Every row gives one point. The last column is the point's height on a tilted bowl or saddle (a function of degree 2), plus a little noise. Count its main directions that bend up, bend down and stay straight.
(in the rows, 128 means zero)

Points, 18 rows:
[[169  27 131 213]
 [131 162 122 141]
 [105  94 136 147]
 [131 106 118 143]
 [115  69 138 162]
 [ 97 147 193 165]
 [114 129  69 160]
 [102 183 168 162]
 [129 126  98 144]
 [184 103 129 156]
 [120  94 139 147]
 [168  94 181 169]
 [148 149  44 185]
 [127 139 107 140]
 [ 91 111 150 146]
 [ 98  77 159 163]
 [141 144 178 153]
 [139 144 150 140]]
Directions: 3 up, 0 down, 0 straight

Points (25 x 5):
[[145  83 129  81 122]
 [123  47 164 126 139]
 [ 80 126 111 137 155]
 [142 113 104 124 149]
 [ 79  99  99 120 170]
 [ 98 106  98 149 159]
 [129 100 157  95 117]
 [ 92 105 151 156 150]
 [202 155 163  93 167]
 [ 40 129 135  49 210]
 [181  95 112 116 160]
 [172 111  94 133 170]
 [176 174 119 109 170]
 [112 179 140 156 130]
 [119 124  70 108 182]
 [ 77 135  92 164 155]
 [161 172 171 132 148]
 [120 180 139 102 156]
 [135 116 147  87 123]
 [ 88 121  76 170 165]
 [120 133 173 173 143]
 [188 141 135 183 160]
 [158  69 109 150 175]
 [ 97 131 105  58 176]
 [ 93 116 132 100 143]]
Directions: 3 up, 1 down, 0 straight

Points:
[[177 154 144  73 154  80  61]
 [140 111 133  55 109 133 140]
 [177 122 132 121 158 212  62]
 [101 131 115  92  88 179 110]
 [110 136 170 200 124 182 144]
 [110 213  74 148 149  90 128]
 [130  99 151 112 151 102 116]
 [154  95 107 139 162 152 113]
 [134 209  73 100 138 147 121]
 [183 135 109 227 125  47 205]
 [101 186 129 122 112 140 122]
 [127 167 206 225  85 150 186]
 [128 170 133 169 137 108 141]
 [ 99 160 134  87 139 142 126]
 [137  81 147 167 113  88  94]
 [107  47 134 118 131 153 155]
 [133  71 151 151 173 103 108]
 [111  80 100 165 108 120  85]
 [ 97 125 140 129 127 157 123]
 [119 129 174 126 119 121 112]
 [142 141 187  87 127 125 105]
 [116 141 140 147 127  86 100]
 [123 115 103 150 107  94  95]
 [169 123 200  70 115  69  92]
 [149 114 126 170 118 137 114]
 [125 110 163 161  61 134  65]
 [144 177 106 148 146  41  96]
 [181  90 135 159  96  89  87]
 [136 188 119 139 163 131 127]
 [144 167  43 148 165 100 130]
 [134 103  65 130 123 123 106]
 [175 122 175  83 108 168  62]
 [127  77 123 132  87  84  86]
 [155 117 147 157 159 109 112]
 [ 82 135  82 143 162 104  92]
 [164 170 130 141 179 141 113]
 [ 97 170 141 137 137  99 100]
 [173 146 117 132 113 140  98]
 [ 66 125 104  94 162 165 159]
 [143 138  71  80 123 162 106]
 [143 119 127 133 129 103 107]
 [124 113  88 125 201  43  39]
 [130 205  91  89 139 115 106]
 [142 126 183 176 150 176 130]
 [120  98 109  73  80 173 112]
 [ 97  92 128 135 126 110 108]
 [149 134 189 151 149 175 113]]
Directions: 1 up, 2 down, 3 straight
